Every row gives one point. The points of each table are mixes of a few directions, plus a little noise. Count the directions of each table, and those that both share. Where both have some left over, give the other angles between the two spaces (their principal angles), to ten degrees, smallest first.
(in the rows, 128 means zero)

First, 6 rows:
[[195 112  91]
 [140 125 121]
 [114 175  84]
 [ 98 108 177]
 [ 49 142 180]
 [169 108 116]]
Second:
[[ 71 102 111]
 [ 65 130 112]
 [153  82 129]
 [155 160 139]
 [204 197 157]
 [118  96 121]]
Directions: first 2, second 2, shared 1; angles 70

First, 8 rows:
[[143 116 162  98]
 [ 68 194  58  98]
 [113 149 143  58]
 [118 144 142  69]
 [130 123 121 148]
 [128 129 116 148]
 [168  80 142 214]
 [160  87 147 192]]
Second:
[[109 152 114  98]
 [113 144 118 110]
 [127 132 127 124]
 [148 103 143 159]
 [104 156 112  94]
 [199  43 178 233]
 [ 94 167 104  78]]
Directions: first 2, second 1, shared 1

First:
[[108  96  73 221  84 145]
 [137  93 153 157  72 118]
 [106 139  77 159 150 147]
 [131 120 134 134 112 125]
 [107 191  77  86 229 151]
 [153 124 198  71 119 103]
 [151 150 193  35 161 109]
 [138 104 154 141  87 117]
 [117 132  97 147 139 139]]
Second, 7 rows:
[[112 177  94  89 207 145]
 [152  86 190 132  59 102]
 [135 114 146 131 104 121]
 [133 150 148  76 161 123]
 [116 151  99 122 165 141]
 [128  62 120 227  27 125]
 [116 153 102 115 169 141]]
Directions: first 2, second 2, shared 2

First (9 x 8):
[[ 95 109 161 148  95 143 158 107]
 [100  88 200 149 137  96 156  85]
 [ 90 113  98  81  85 142  93 179]
 [144 193 106 130 173 115  83 138]
 [142 151  71 125 114 213 158 149]
 [161 118 113 103 170  90  99 140]
 [179 196 117 192 117 139 149  97]
 [161 135 114 121 138  79  89 137]
 [ 85  42 170 102 123 141 168 121]]
Second (7 x 8):
[[128 169 137  93 119  77 170  48]
 [129 107 123 148 132 153 106 174]
 [131 100 118 162 129 159 100 214]
 [138 158 126 124 109  84 159 155]
 [121 160 141  84 129  93 160   7]
 [117 100 129 129 147 169  98  95]
 [131 101 119 158 130 160 101 204]]
Directions: first 5, second 2, shared 0; angles 60, 60

First, 10 rows:
[[110  76 101 129 146 173 121 147 115]
 [208 160 209 111 104 139 117  69 119]
 [ 88 186  76 152 153  67 173 168 105]
 [112  95 135 120 102 131  99 123 177]
 [169 187 142 134 151 118 164 117  67]
 [100 117  80 141 162 141 149 162  91]
 [172  90 195 102  87 166  81  78 171]
 [ 39  61  46 140 145 137 121 189 156]
 [190 173 175 123 129 131 141  92  89]
 [ 94 136 123 127  97  80 115 133 191]]
Second, 8 rows:
[[137  65 132 108 140  93 152 161 169]
 [ 68 187 211 116 106  99 140 196 134]
 [140 185  92 157 121 182  94  61  74]
 [143  90 115 122 137 118 136 130 145]
 [159 134  73 149 134 169 105  63  97]
 [163  82  82 130 143 137 126  97 133]
 [ 56 215 223 121  99 106 135 196 122]
 [158  67  96 121 144 120 137 119 150]]
Directions: first 3, second 2, shared 0; angles 60, 60

First:
[[114 143 160 147  75 144 144 100  82 139 146]
 [114 146 147 114 118 160 134 110 116 116 134]
 [122 133 144 144  96 130 137 114 101 139 138]
 [133 132  94  55 229 157 104 157 212  76 100]
 [131 119 139 172  78 100 139 119  87 160 141]
 [ 91 175 184 106  81 206 148  76  82 106 149]
 [140 111 112 143 134  97 124 143 135 141 124]
 [128 136 104  61 213 163 109 149 199  79 105]
 [134 117 129 160 100 101 133 128 106 152 134]
 [173  68  67 177 156  21 110 184 161 171 110]]
Second, 11 rows:
[[ 93 160 167 162  22 119 131 145 151 165 134]
 [173  86 100 108 228 132 128 114  90 106 131]
 [160 106  97  76 249 165 129  92  88  75 125]
 [122 124 165 185  36  88 123 178 151 191 139]
 [138 122 135 105 160 155 124 133 131 115 132]
 [107 140 100 142  99  93 124 142 174 137 110]
 [146 110  94 119 179 112 122 135 141 115 118]
 [103 149 139 167  43 114 148  94  88 151 139]
 [157 115 151  65 225 204 126 114  97  87 140]
 [114 140 154 141  80 133 133 130 129 142 136]
 [ 96 156 105 141  85 100 127 133 175 128 113]]
Directions: first 2, second 4, shared 2

First (9 x 12):
[[104 142 113 102 115 157 114  94 129 125 165 146]
 [249  39 159  71 137 140  98 117 135 155 118 181]
 [143 104 157 171 117 124 140 169 108  80  90  92]
 [112 167 141 162 127 106 101 152 136 121 114 113]
 [101 164  89 106 149 145 156 122 163 123 122  99]
 [ 84 153  94 113 129 168 150 134 130  80 122  91]
 [101 125 152 199 106  79 157 122 101 150 152 130]
 [158 118 125  97 134 140 120 100 152 150 147 153]
 [100 136 119 125 135  92 117 142  97 162 120 149]]
Second, 10 rows:
[[136 137 133 134 140 111 113 151 130 141  94 129]
 [153 115 159 131 134  99  85 138 142 122 152 127]
 [148  84 148 135  97  97 127  73  93 143 210 172]
 [ 72 170  85 133 140 148 178 143 137  87 105  74]
 [103 121 121 108 111 220 128 107 163  80 165 108]
 [168  90 149  93 130 167  92 114 171 107 169 129]
 [ 64 151 105 171  97 110 185 104  64 143 131 144]
 [133 142 112 133 148  86 155 143 111 145  92 120]
 [147 129 147 127 142 123  92 158 144 137 103 129]
 [156 135 125 119 147 125 124 153 128 170  54 145]]
Directions: first 6, second 5, shared 3; angles 30, 70

First, 11 rows:
[[155  97 117 130  93  64 109 149  94 136 116 160  49  64]
 [ 95 147 139 117 164 162 149 138 166 146 177 136 206 167]
 [140 134 121 137 122 101 119 132 119 148 134 126 134 128]
 [116 145 135 128 144 177 137 102 143 106 114  97 159 167]
 [156 144 115 149 112 111 110 107 106 130 100  92 127 142]
 [146  76 123 118  91  77 116 152  96 115 106 175  13  42]
 [112 107 134 111 131 131 138 146 135 121 141 161 105 102]
 [146 121 117 135 112  69 114 151 112 162 146 150 115 101]
 [178 129 104 156  89  48  93 130  83 157 109 115  95 103]
 [ 96 145 148 118 158 233 154  86 158  69  97  84 159 184]
 [ 66 162 153 109 192 232 170 117 193 119 171 113 246 209]]
Second (11 x 14):
[[120 155 126 124 134 157 126 120  83 166 158 155 134 133]
 [134 131 134 103 119 158 146  75 140 100  97  87 124 103]
 [ 98 166 138 111 147 231 141  92  73 135 140 146 119 148]
 [114 146 124 130 133 140 125 151  97 146 129 165 135 146]
 [137 164 107 111  94  64 128 156  69 190 116 170 172 100]
 [186  69 134 134 121  53 123  54 242 112 159   7 101  57]
 [136 130 119 122 109  98 131 139 129 124  98 129 141 114]
 [126  93 143 128 140 160 134  96 187  62 102  73 101 129]
 [132  70 129 203 168  45  82 233 195 140 201 167 106 182]
 [123 129 126 133 136 131 121 147 124 129 128 146 128 142]
 [102 160 124 102 117 174 143 142  77 110  71 166 148 148]]
Directions: first 3, second 4, shared 1; angles 60, 80

First (11 x 20):
[[131 118 111 110 177  86 108 139 119 135 158 123 181 156 143 134 113  62
  131  57]
 [107  75 145 175 131 144 149  98 130 148 119 142  83 134  87 159 189  92
  187 137]
 [122 102 117 124 105 102 116 115 121 135 125 133 151 107  98 114 138 100
  141 115]
 [116 171 169  92 179 201 188  95  98 133 186 107  93 144 172 206 139 159
  122 170]
 [ 82 154  94 133 138 120  96 114 119 173 140 117 165 140 141 134  63 167
  116 120]
 [137 119  94 115  96  87 103 140 127 128 106 128 167 114  98  83 124 100
  119 100]
 [126 132 118 198 126 178 145 142 152 144  68 127  46 172 107 132 163 152
  141 158]
 [146 101 185 150 130 109 111 145 162  82 143 162 117 102 169 122 107 156
  137 139]
 [175 129 112  97  67 140 162 139 118  97  81 118 104 104  73  89 197  95
  111 146]
 [122 182 124  74 165 147 140 123 101 136 170 103 155 142 170 153  91 149
   93 125]
 [145 124 142 138  94  94  89 157 160  96 114 150 144  94 148  81  83 175
  107 138]]
Second:
[[120 123  54 106 110 130   7 168  99  96 226 171 149 208 148 109 249 168
  155 207]
 [130 127 139 130 131 126 148 123 133 132 113 123 125 115 125 130 111 123
  126 120]
 [132 129 170 141 136 128 191 110 145 145  75 102 117  86 116 139  63 105
  113  84]
 [131 128 135 131 129 130 140 122 130 131 117 122 125 118 126 130 113 122
  125 119]
 [129 128 129 130 127 127 132 126 129 128 124 126 127 126 126 130 122 127
  125 125]
 [129 128 131 131 130 128 134 126 130 130 124 126 127 125 125 129 123 126
  126 125]
 [121 125  74 111 116 129  41 157 105 104 200 159 143 186 146 116 216 156
  149 185]
 [132 131 156 138 132 127 170 112 139 139  92 114 122 100 120 134  84 113
  117  97]
 [124 127  94 118 119 126  74 146 115 113 172 147 138 164 139 122 184 148
  141 165]
 [136 132 200 147 143 128 241  92 157 160  34  89 108  51 109 144  14  87
  102  54]
 [127 129 126 127 129 126 123 129 129 126 132 129 130 130 129 126 132 131
  127 128]]
Directions: first 6, second 1, shared 0; angles 90

First, 9 rows:
[[121 128 120 105 130 113 120 133  88  56 137 117 135 143 142 145 134 154
  160 153 124 142 117 155]
 [141  95 158 108 144 145  95 122 103 100 125 133 118 147 134 159 124 139
  149 114 109 150 125 157]
 [103 179  61 169 105  87 178 139 137 110 169 102 141 117 118  73 150 123
   95 173 187  90 140 100]
 [116 145  89 131 101 115 140 129 142  90 130 114 141 122 119 131 152 129
  142 177 106 144 114 143]
 [151  90 181 118 150 163  93 116 137 176 104 151 111 135 126 153 110 119
  126  80 101 140 132 132]
 [140 137 203 104 163 143 135 134 115 249  82 162 126 102 162 112  58 131
  112  31 157  95 135  75]
 [100 184  94 100 113  85 166 145  87  79 121 111 161 109 163 111 117 163
  158 162 148 119 104 121]
 [133 124 105 161  98 148 132 115 215 181 117 133 125 113  88 127 156  85
  104 148  82 140 126 121]
 [148  73 145 159 151 152  90 114 132 115 167 129  96 165  96 140 152 110
  103 116 136 129 154 152]]
Second (10 x 24):
[[131 121 142 100 109 173 139 120 127 147 160  75 168 132 103 121 104 157
  162 152  97 137 111 144]
 [101 104 142 187  91  96 119 143 133 146 177 127  75 125 142 118 128 158
  118 133 171 108 110 119]
 [155 135 127 102 150  94 128  80 154 110  60 185 111 127 151 173 160 126
  130 141 113 141 141 122]
 [134 137 115  51 179 149 122 116 128 121 106 129 130 109 124 123 120  99
  117 151 100 122 133 129]
 [116 119 135 192 103  79 117 131 134 132 143 149  87 135 144 133 148 151
  120 116 163 124 124 119]
 [131 174  88 156 142 124 108 121  95 113 145  99 160 156  74  64 133  96
  128  65 110 154 145 144]
 [170 137 134 156  89 129 156  96 143 103  71 157 167 155 132 174 153 134
  158 103 115 153 144 131]
 [ 99  99 128  79 144 165 126 168 111 127 155 129  59  84 149  89  85  73
   71 150 159  61 119 107]
 [136 104 146  35 156 157 141 119 150 136  97 138 121  93 158 170 112 127
  126 197 107 111 118 120]
 [102 148 120 223 115 114 121 187 110 142 164  88 198 158 101 116 138 157
  147  71 145 171 135 142]]
Directions: first 4, second 6, shared 0; angles 40, 70, 80, 90

First (9 x 32):
[[167  46 131 116 166  86  67 139  96  85 113  84 160 127  83 101  88 108
  115 187  54 154 106  85 156  91 116 121  89 154 109 174]
 [ 74 156 130  86  60 183 126 189 133 119 182  94 211 185 212  38  89 142
   99 153  28 110 149 122 147  64  23 166 204 126  90 111]
 [ 96 136 146 160 169 145 172 113 134  90 122 137 111  90 136 138 118  79
  163 121 155 149  82  78  47 113 172  96 152 147 129 116]
 [139 122 112 154 138 124 130  96 137 143  83 163  98  97 107 155 156 139
  135 112 184 135 122 139 120 141 161 133 108  89 137 132]
 [218 120 126 128 167  59  48  97  84 153 138  65 101 171  61 172 163  99
   76 196 138 157 197 153 240 211 132  99 100  63 111 160]
 [ 94 134 150 128 115 162 155 153 147 102 159 108 153 128 166 106  94 101
  145 119  91 123 107  99  83  91 122 118 166 158 123 111]
 [126 137  92 130  68 147 134 116 163 188  82 201 110 114 136 141 167 218
  128  66 181  89 145 196 146 137 120 180  99  89 154 114]
 [ 93 156 118 117 151 121 176 121 108 126 110 196 107 109 134 133 148 160
  151  96 174 122  99 129  82 135 141 140 109 180 146 122]
 [143 148 150 134 117 125 142 125 152 146 161 107 101 133 120 174 131 111
  143 100 146 111 142 148 128 169 165  98 126 145 154 110]]
Second:
[[102 147 158 115 182  72 143 129  91 104 100 111 138  94 120 111 129 113
  161 159 145 144  83 124 112 139 153 175  59 106 134 145]
 [115 106 144  84 150 122 159 147 100 125 118 132 139 137 131 124 146 147
  112 119 130 144 143 149 158 141 130 134 126 186 129 147]
 [115  95 156  51 155  89 160 134  91 122  89 133 131 139 113 126 149 154
  114 120 136 142 134 171 154 154 136 164  91 171 143 156]
 [249  74  92 163  36 197  60  72 201 173 138 128  93 177 101 196  95 107
   90 114  69 118 148 109 138 148  77  81 151 110 114 111]
 [106 179 115 158 221 121 143 141 106 135 122 115 164 130 160  99 148 119
  159 205 163 152 100  87 145 136 122 168 113 105  91 137]
 [ 73 176  67 197  82 152 109 126 215 141 158 166 103 131 144 108 130 153
  159  85 190  51 159 138  60  50 163  83 233  42 161  66]
 [ 92 103 170 108 187 105 181 164  95  96 121 114 141  87 125 125 137 122
  148 113 143 150 111 128 130 129 186 118 104 212 142 153]
 [174 144 122 148  11 167  69 111 125 128 177 125 116 129 131 135  92 109
   82 109  47 123 145 119 126 127  58 101 146  93 109 109]]
Directions: first 6, second 6, shared 1; angles 40, 40, 50, 50, 80
